Each point is reached from the start by the listed moves, each made once or not at all, plus a little noise. Say if it took an odd or an even number of moves. Then give how often each move was made.
In the rows, zero is written as 128.

Moves:
(1): [194 132  97 127 141]
(2): [121 176 126 137 127]
Start: [134 143  91 143 130]
Points:
[190 191  59 146 142] => even (1, 1)
[200 144  65 137 141] => odd (1, 0)

Moves:
(1): [188 155  81  95]
(2): [106 194 146 135]
(3): [163 134 181 163]
(4): [128 122  98 190]
Start: [ 94 104 136 117]
Points:
[129 109 190 150] => odd (0, 0, 1, 0)
[ 96 105 136 117] => even (0, 0, 0, 0)
[167 201 163 128] => odd (1, 1, 1, 0)
[133 191  76 155] => odd (1, 1, 0, 1)

Moves:
(1): [182 151 124 141 124 130 165]
(2): [130 178 136 116 138 151 109]
(3): [125 108 231 123 109 117 147]
(4): [106 120 157 210 125 146 115]
(5): [124 121 124 134 201 151 129]
(6): [120 120 130 123 122 179 146]
Start: [ 80 125 114 111 118 125 118]
Points:
[133 125 213 121  99 116 175] => even (1, 0, 1, 0, 0, 0)
[139 177 220 108 103 142 162] => odd (1, 1, 1, 0, 0, 0)
[101 182 146 198 186 242 143] => odd (1, 1, 0, 1, 1, 1)

Moves:
(1): [175 115 136 137 119 136 141 130 129 125]
(2): [137 193 131 116 131 134 137 135 152 134]
(3): [122 122 164 135 132 123 137 131 132 131]
(4): [105 127 108 191 124 108 132 139 132 148]
(5): [124 135 112 144 190 136 124 149 112 160]
(6): [123 130 129 120 118 174 119 124 152 139]
(7): [119 133 122 123 125 144 160 142 121 121]
(8): [121 142 128 125 125 131  92 192 132 126]
(9): [121 102 118 120 139 110 135 138 189 118]
Start: [118 150 139 151 115 127 132 146  98 124]
Points:
[ 86 183 148 202 130  91 161 174 191 143] => even (0, 1, 1, 1, 0, 0, 0, 0, 1)
[ 98 215 125 193 104 159 137 158 150 160] => odd (0, 1, 0, 1, 0, 1, 0, 0, 0)
[ 64 130 124 216 175 154 170 200 166 173] => even (0, 0, 1, 1, 1, 1, 1, 0, 1)
[ 94 216 143 224 182 117 148 187 112 185] => even (0, 1, 1, 1, 1, 0, 0, 0, 0)
[142 196 133 123 105 191 147 236 205 119] => even (1, 1, 0, 0, 0, 1, 1, 1, 1)
[120 156 122 208  86 179 137 234 124 143] => odd (1, 0, 0, 1, 0, 1, 1, 1, 0)
[154 198 124 152 180 134 121 249 170 145] => odd (1, 1, 0, 0, 1, 0, 0, 1, 1)

Moves:
(1): [172 121 123 122 135 118 117 132 137 140 129 121 127 128]
(2): [133 164 134 133 138 126 128 141 147 112 129 125 130 131]
(3): [132 124 172 120 132 133 122 102 129 109 135 134 117 127]
(4): [125 115 118 174 128 118 131 135 128 118 134 146 115 138]
(5): [129 129 128 137 177 129 117 137 124 140 122 136 126 117]
(6): [136 116 135 139 127 188 126 144 140 115 134 123 149 140]
(7): [137 120 134 115 136 125 165 131 121 126 127 131 118 129]
(8): [131 122 142 119 125 122 116 168 123 130 121 136 139 146]
(9): [ 99 123 134 121 131 120 137 121 167 136 141 136 129 144]
(10): [129 140 141 140 114 131 130 115 124 165 123 141 119 136]
(11): [124 127 135 126 135 136 127 122 110 131 175 125 127 129]
(12): [135 135 106 116 115 133 111 130 122 138 134 169 133 114]
Start: [114 122 112 128 139 132 163 148 122 114 127 152 130 115]
Points:
[101 130 195 119 161 189 152 179 172  81 193 163 153 164] => even (0, 1, 1, 0, 0, 1, 0, 1, 1, 0, 1, 0)
[179 128 146 122 217 181 163 229 127 114 170 154 151 140] => odd (1, 1, 0, 0, 1, 1, 1, 1, 0, 0, 1, 0)
[148 107 173 107 131 188 125 160 151 154 194 214 146 156] => even (1, 0, 1, 0, 0, 1, 0, 1, 1, 1, 1, 1)
[105 157 141 101 138 129 183 182 137 156 180 219 131 150] => odd (0, 1, 0, 0, 0, 0, 1, 1, 1, 1, 1, 1)
[183 159 153 114 191 130 157 140 131 146 129 214 104 105] => odd (1, 1, 1, 0, 1, 0, 1, 0, 0, 1, 0, 1)
[104 102 171 168 173 189 129 171 135 145 191 249 132 153] => odd (0, 0, 1, 1, 1, 1, 0, 1, 1, 1, 1, 1)
[120 122 139 105 139 151 140 116  99 108 186 196 122 101] => odd (0, 0, 1, 0, 0, 0, 0, 0, 0, 0, 1, 1)

Moves:
(1): [161 125 142 154 158 125 102 128 133 119 134 124 130 122]
(2): [118 155 163 139 125 120 160 145 124 110 160 151 127 111]
(3): [147 120 169  82 115 177 121 126 112 166 133 150 107 142]
(4): [114 114 135 189 160 141 130 147 154 127 108 151 107 152]
(5): [105 137 101 112 148 128 126 111 124 138 152  87 103 102]
(6): [126 146 148 123 141 151 134 129 125 137 129 118 165 142]
(7): [148 104 130 114 141 106 144 131 124 150 119 127 125 126]
(8): [126 116 121 121 143 111 115 162 120 144 148 122 153 149]
(9): [153 140 122 111 103 153 172 139 137 144 162 127 146 115]
(10): [135 142 120 150  99 132 130 126 113 143 116 111  95 136]
(11): [131 131 105 147 132 127 133 104 105 131 137 136 135 153]
(12): [154 146 123 118 135 161 123 169  99 140 112 172 112  73]
(13): [138 119 131 140 128 127 115 111 127 157 126 132 127 116]
(14): [120 162 111  93 127 105 104 135 158 114  92 156 128 140]
Start: [138 114 136 137 122 154 122 118 115 118 138 118 103 129]
Points:
[240 160 170 147 150 203 147 222  84 200 153 239  59 142] => odd (1, 1, 1, 1, 0, 0, 1, 1, 1, 1, 1, 1, 0, 1)
[230 133 192 140 139 220 121 140 140 225 106 162  80 168] => odd (1, 0, 1, 1, 0, 1, 1, 0, 1, 1, 0, 0, 1, 1)
[160 203 154 125 122 165 106 198  82 167 125 185 115 100] => odd (0, 1, 0, 0, 0, 1, 0, 1, 0, 1, 0, 1, 1, 1)
[185  91 141 175 219 171 136 152 133 211 194  83 135 130] => even (1, 0, 0, 1, 1, 1, 1, 1, 1, 0, 0, 0, 1, 0)
[155 165 152 231 178 193 126 176  92 128 153 147   7  56] => even (1, 1, 0, 1, 1, 0, 0, 0, 0, 1, 0, 1, 0, 0)

Moves:
(1): [164 131 134 136 127 131 147 125 107 129 108 125 128 122 125 154 143 149
 138 136 129]
(2): [131 177 135 142 139 127 121 148 125 103 122 105 126 115 123 121 148 141
 110 126 111]
(3): [131 139 163 128 112 112 103 131 153 138 139 131 115 155 122 127 109 143
 142 146 113]
(4): [133 111 126 146 112 121 142 125 128 120 147 120 142 114 107 138 136 126
 119 129 130]
(5): [135 121 141 122 148 132 149 127 116 121 149 138 137 145 126 109 145 127
 130 142 124]
(6): [109 139 130 147 135 156 136 117 118 128 124 129 116 136 136 125 136 123
 127 116 122]
(7): [112 127 109 119 129 133 154 112 133 123 111 110 129 134 125 142 108 148
 122 149 138]
(8): [138 123 124 144 119 121 149 159 116 134 113 132 133 118 147 100 116 128
 122 112 105]
(9): [152 127 104 137 136 140 128 141 139 102 118 113 101 133  95 131 128 141
 114 122 131]
(10): [114 125 129 139 142 121 134 123 139 150 114 128 152 136 125 143 129 123
 136 116 130]
(11): [116 127 117 114 126 141 130 139 139 145 153 138 124 123 125 166 107 138
 120 138 104]
(12): [140 155 135 143 125 137 130 139 130 136 134 148 126 132 129 125 124 119
 125 151 135]
(13): [125 123 127 120 123 141 127 127 138 106 121 133 139 130 132 128 138 119
 133 123 127]
(14): [140 130 111 133 132 129 123 114 118 117 127 108 141 140 135 139 113 117
 114 113 130]
(15): [135 152 126 131 128 120 158 115 149 140 140 134 136 130 146 121 158 127
 124 120 142]
(16): [121 120 137 139 133 113 135 139 125 123 143 139 119 134 149 147 136 117
 134 142 129]
(17): [111 131 110 110 106 114 146 130 120 127 133 128 145 144 110 128 149 129
 136 122 136]
(18): [126 118 110 125 110 125 115 137 138 121 140 140 142 127 129 133 112 164
 126 125 146]
(19): [116 138 130 123 137 125 138 124 132 122 140 128 129 126 122 121 124 121
 157 124 121]
(20): [126 108 112 127 121 135 108 136 123 140 125 109 136 128 122 122 123 143
 146 137 118]
Start: [123 104 119 127 118 120 120 123 143 132  95 126 110 115 134 122 127 128
 120 123 120]
Points:
[118 133  83 132 110  87 249 115 141 161  58 116 167 127 140 134 157 157
 158 106 125] => odd (1, 0, 0, 0, 0, 0, 1, 1, 0, 1, 0, 0, 0, 0, 1, 0, 1, 0, 1, 0)
[ 83 103  64 169  95 133 213 127 179 167 115 134 159 110 150 164 107 180
  90 106 112] => even (0, 0, 0, 1, 0, 1, 1, 1, 0, 1, 1, 0, 0, 0, 1, 0, 0, 1, 0, 0)
[108 113  60 152  97 134 181 116 156 112 126  92 119 129  77 112 185 142
 145  94 123] => odd (0, 0, 0, 1, 0, 1, 0, 0, 1, 0, 0, 0, 0, 0, 1, 0, 1, 0, 1, 1)
[109 174 135 129 124  87 245 159 170 128 116 131 158 162 148 166 173 173
 158 156  64] => odd (1, 1, 1, 0, 1, 0, 1, 1, 0, 1, 1, 0, 1, 0, 1, 1, 1, 0, 1, 0)
[ 93 136  73 160 162 137 213 109 133 100 108 115 126 193 107 153 139 113
 136 138 136] => even (0, 0, 0, 0, 1, 1, 1, 0, 1, 1, 0, 1, 0, 1, 0, 1, 1, 0, 1, 0)
[123 162  93 167 117 155 164 171 184  96  63 104 107 131 104 177  88 230
 128 119  62] => even (1, 1, 1, 0, 0, 1, 1, 1, 1, 1, 1, 0, 1, 0, 0, 0, 0, 1, 1, 0)
[ 62 156 132 164  92 102 213  97 201 136 131 146 149 176 130 159 166 116
 165 153 135] => odd (0, 0, 1, 1, 0, 1, 1, 0, 0, 1, 0, 1, 1, 0, 1, 1, 1, 0, 1, 0)

Moves:
(1): [123 142 127 125 117 126 124 137 134 133 134 136 130 146 134 112 139 108
 126 144 123 130 113 126 151 135 139]
(2): [156 157 127 107 145 113 136 135 104 141 113 144 148 146 122 110  95 152
 160 112 166 113  88 121 132 125 138]
(3): [133 143 132 102 115 116 111 151  91 133 132 125 123 138 105 134 109 145
 133 138 138 143 164 154 136 137 109]
(4): [122 126 119 154 126  96 125 136 134  75 122 155 137 139 130 108 155 109
 128 130 151 131 121 132 121 113 145]
(5): [138 108 135 136 138 117 132 112 122  99 116 124 133 112 136 127 137 141
 131 140 124 137 127 126 125 122 142]
(6): [134 124 115 130 118 131 122 123 116 132 115 127 110 134 149 142 118 139
 146 132 134 147 126 128 146 123 131]
(7): [145 111 121 127 137 117 151 126 126 115 113 118 121 131 126 109 136 116
 135 103 142 114  99 144 143 119 128]
(8): [125 128 103 146 146 141 123 136 143 130 140 138 116 113 116 135 131 138
 115 143 129 123 132 133 149 126 130]
(9): [133 141 129 144 123 127 138 131 144 139 117 135 150 141 118 141 116 131
 127 151 129 138 131 139 144 132 132]
(10): [129 128 131 126 142 135  98 116 132 121 111 127 135 120 152 144 125 131
 120 130 122 138 117 156 129 102 146]
(11): [103 120 138 151 138 105 127  97 124 120 139 123 118 130 129 112 154  97
 117 134 166 116 141 127 161 131 126]
(12): [117 118 131 122 148 106 128 123 117 128 135 141 150 139 132 139 139 125
 111 151 110 124 123 114 117 181 164]
(13): [144 144 141 130 142 134 118 123 119 116 122 139 137 144 118 132 127 135
 124 117 124 124 146 143 130 113 121]
(14): [136 122 136 125 141 138 112 126 135 135 133 134 112 112 131 121 134 121
 128 134 136 116 133 143 122 124 112]
(15): [130 125 156 119 135 147 113 142 120 134 129 117 133 123 132 148 103 117
 144 116 132 128 143 116 129 134 132]
(16): [104 140 136 108 104 146 130 129 136 129 161 102 128 128 141 123 147 146
 149 129 133 120 125 146 136 140 142]
(17): [133 134 127 118 123 134 139 135 126 113 133 143 118 116 140 124 119 136
 117 122 124 125 130 144 138 125 136]
(18): [128 115 127 129 126 119 142 127 134 133 137 125 121 137 137 135 127 144
 124 138 133 128 134 130 134 112 123]
(19): [139 108 131 133 120 142 121 117 125 139 152 125 136 115 138 115 126 141
 119 133 129 128 140 145 123 114 123]
(20): [119 117 137 127 131 137 122 133 126 112 120 134 141 125 127 154 152 133
 121 129 124 141 118 109 142 141 133]
(21): [138 115 129 119 114 124 113 130 141 137 125 127 121 129 116 136 144 128
 126 133 141 125 122 113 152 137 129]
(22): [133 147 133 128 131 125 121 131 129 114 125 138 133 112 141 146 148  95
 123 155 126 127 121 118 118 137 148]
(23): [125 136 129 126 128 115 152 125 118 138 126 134 120 125 130 134 141 122
 150 136 128 145 122 128 124 130 148]
(24): [123 138 115 122 121 131 128 143 130 151 119 137 136 144 145 137 148 129
 121 137 131 141 149 146 148 114 129]
Start: [138 157 152 146 138 145 151 123 155 132 127 107 110 143 134 138 122 126
 118 104 126 134 121 117 129 116 120]
Points:
[161 188 163  68 112 118 121 143  99 136  90 116 120 158 196 226 176 193
 187 176 190 202 103 158 215 101 204] => even (0, 1, 1, 0, 1, 1, 0, 0, 0, 1, 0, 0, 0, 0, 0, 1, 0, 1, 0, 1, 1, 1, 1, 1)
[163 185 165 146 158 139  58 158 113  65  85 160 106 142 141 242 165 110
 140 151 169 197 147 141 195 105 183] => odd (0, 0, 1, 1, 0, 1, 0, 1, 0, 1, 0, 0, 1, 0, 1, 0, 0, 0, 0, 1, 1, 1, 1, 0)
[197 119 188 148 162 111 164  99 126 152  87 133 120 135 188 187 182 114
 170 170 246 153  93 134 248  92 180] => odd (0, 1, 0, 0, 1, 1, 1, 0, 1, 0, 1, 0, 0, 1, 1, 0, 0, 1, 1, 1, 1, 1, 1, 1)
[155 229 139 100 118 146 146 160 110 167 185 125 122 144 138 122 131 147
 170 168 171 138 103 164 177 137 175] => even (1, 1, 1, 0, 0, 0, 0, 1, 0, 0, 0, 0, 0, 0, 0, 1, 0, 0, 1, 0, 0, 1, 1, 0)
[151 143 144 150 149 122 171 107 138 101 104 132 131 144 164 171 108 163
 111 162 104 168 118 126 154 164 186] => odd (0, 0, 0, 0, 1, 1, 0, 0, 1, 0, 0, 1, 0, 0, 0, 0, 1, 0, 0, 0, 0, 0, 0, 0)
[201 221 190  79 192 113 148 172  93 169  89 172 154 213 162 166  88 149
 141 141 169 151 121 231 217 111 191] => even (1, 1, 1, 0, 0, 0, 1, 0, 1, 1, 0, 1, 1, 1, 1, 0, 1, 1, 0, 0, 0, 0, 1, 1)
[146 220 176 127 160  66 157 114 120 128 156 148 145 192 114 161 185 141
 142 233 204 136 117 146 249 186 215] => even (1, 1, 1, 0, 1, 0, 0, 1, 1, 0, 1, 1, 1, 0, 0, 1, 0, 1, 0, 0, 1, 1, 1, 0)

Moves:
(1): [128 136 142 137 146 150 108 150 144 127 100 111 115 144 132 121 147 129
 136 121 134 121 127 162 105]
(2): [116 113 133 137 132 111 127 145 153 108 139 147 134 150 104 103 117 131
 147 122 155 122 121 114 156]
(3): [137 149 112 128 134 134 118 132 118 132 143 149 141 123 132 131 120 108
 115 132 116 137 130 141 129]
(4): [123 115 131 117 116 129 127 125 126 142 117 133 130 133 128 115 119 123
 128 147 121 118 139 132 131]
(5): [118 132 113 128 147 126 131 136 125 151 127 129 129 133 133 127 130 120
 150 142 131 124 117 123 127]
(6): [114 132 134 126 126 118 122 130 109 113 131 119 106 140 136 134 123 122
 129 129 133 136 127 122 122]
(7): [112 150 129 106 128 119 105 137 128 138 130 129 111 126 128 104 117 147
 136 101 135 122 106 119 140]
(8): [120 130 124 132 118 122 119 151 137 154 124 134 144 121 140 131 141 131
 122 135 138 123 141 134 135]
(9): [109 120 163 104 143 136 116 121 131 130 126 161 134 134 104 146 117 121
 119 107 127 124 137 128 113]
(10): [124 114 137 144 150 159 118 116 142 139 121 132 146 135 130 127 136 110
 137 103 116 126 128 111 133]
(11): [128 124 127 122 114 117 131 129 140 122 137 136 146 111 129 114 146 126
 117 141 109 123 113 141 124]
(12): [123 127 128 120 119 116 130 128 129 120 126 123 134 122 133 123 124 118
 144 116 120 128 125 134 127]
(13): [131 122 147 120 127 119 139 124 119 148 135 118 142 141 132 132 123  97
 122 125 146 142 131 141 131]
(14): [116 111 112 128 145 112 133 128 132 137 142 115 134 111 110 137 118 129
 126 123 118 135 129 138 130]
(15): [127 129 136 133 134 128 143 145 142 123 158 124 121 130 161 129 125 119
 118 141 125 120 137 136 133]
(16): [131 129 123 132 113 132 123 142 103 132 124 133 131 121 121 142 126 138
 125 120 117 131 107 150 134]
(17): [ 99 146 133 145 137 141 140 130 123 125 122 131 145 121 132 122 131 143
 132 125 127 134 128 128 145]
(18): [123 125 135 120 130 142 127 149 112 142 139 143 134 115 119  94 127 115
 142 126 128 150 135 118 101]
(19): [137 134 140 168 136 102 126 116 132 134 145 143 123 132 120 125 125 116
 136 124 111 131 129 143 120]
(20): [134 134 128 117 122 131 132 133 125 120 139 122 131 130 111 133 141 128
 122 126 136 106 145 135 140]
(21): [119 124 107 134 126 133 134 126 122 125 135 127 137 135 137 121 128 136
 127 130 122 120 129 125 113]
(22): [125 101 111 119 115 134 128 119 123 131 143 147 100 117 136 116 141 119
 122 117 156 137 128 133 115]
(23): [130 132 121 119 125 121 151 144 125 138 112 133 119 119 109 126 132 115
 107 121 116 132 123 117 135]
(24): [133 106 133 145 135 121 132 128 119 124 115 108 125 126 130 127 103 105
 123 115 141  96 110 121 122]
Start: [131 132 107 128 111 148 105 108 144 145  94 138  84 150 134 134 140 130
 157 141 123 140 120 134 137]
Points:
[ 52 161 145 122 146 112  99 158 153 205  93 148 115 149  89 120 149 105
 152  58 117 122 135 202 135] => even (1, 0, 0, 0, 0, 0, 1, 1, 1, 0, 0, 1, 1, 1, 0, 0, 1, 0, 1, 1, 1, 0, 1, 0)
[117  91 106 138 122 127 124 159 113 154 130 117  95 108 138 118  94  87
 169 115 103 134  97 161 116] => even (0, 0, 0, 0, 0, 0, 0, 0, 0, 0, 0, 1, 0, 1, 1, 1, 0, 1, 0, 0, 0, 0, 0, 1)
[ 73 117 139 117 116 176  74 158  83 135  93 189  88 115 129  95 137  67
 156  81 124 152  80 205  64] => odd (1, 0, 1, 0, 0, 1, 0, 0, 1, 0, 1, 1, 0, 0, 0, 1, 1, 1, 0, 0, 0, 1, 0, 1)
[ 73  94 119 134 127 107  85 192 112 198 140 222  92 154  79  96 129  37
 157  69 140 192 120 213  84] => odd (1, 1, 1, 0, 0, 1, 0, 1, 1, 0, 0, 1, 1, 1, 0, 1, 0, 1, 1, 0, 1, 1, 1, 0)
[ 86 171 148 130 140 102  96 212 136 226 113 135  55 167 168  71 145  52
 191 113 134 163 112 175 106] => odd (1, 0, 0, 0, 1, 1, 1, 1, 0, 0, 0, 1, 1, 0, 1, 0, 0, 1, 1, 0, 0, 0, 1, 0)
[ 83 127 186  92 131 154  53 168 158 186 101 147 119 175 167 111 129  23
 134  85 130  70 125 198 132] => even (1, 0, 1, 1, 0, 1, 1, 1, 1, 1, 1, 1, 1, 0, 1, 0, 0, 0, 0, 1, 0, 0, 0, 1)
[ 77  78 102 112  86 150 153 119 162 155 112 181 138 156 108  59 170  71
 155 107 140 121 124 135 180] => odd (0, 1, 0, 1, 0, 0, 0, 0, 0, 1, 1, 1, 1, 0, 0, 0, 1, 0, 0, 1, 1, 1, 1, 0)
[ 97  64  65 137 111 167 119 122  84 187  69 150  51 157 140 120 126  70
 153 112 125 111  78 116 117] => odd (0, 0, 0, 1, 1, 1, 0, 0, 0, 1, 0, 0, 0, 0, 0, 1, 0, 0, 0, 0, 1, 1, 1, 1)
[116 138 122 147 111 155  87 141 118 216 171 198 136 143 162  61 126  62
 153 123  62 154  97 183 121] => odd (0, 0, 1, 1, 0, 0, 1, 0, 0, 1, 1, 0, 1, 0, 1, 1, 0, 1, 1, 0, 1, 0, 0, 0)
[ 74 112 186 188 136 149 105 182 207 195 119 178 164 170 157  36 166  55
 203 131 118 145 138 193 144] => even (1, 1, 0, 1, 0, 0, 0, 1, 0, 1, 1, 1, 1, 0, 1, 0, 1, 1, 1, 0, 0, 0, 0, 0)
[  7 115 171  98 153 166  78 175 158 209 116 154 140 150 165  64 143  78
 174  90 103 144 130 182 102] => odd (1, 0, 0, 1, 0, 1, 1, 1, 1, 1, 1, 1, 1, 1, 1, 0, 1, 1, 0, 0, 1, 0, 0, 0)
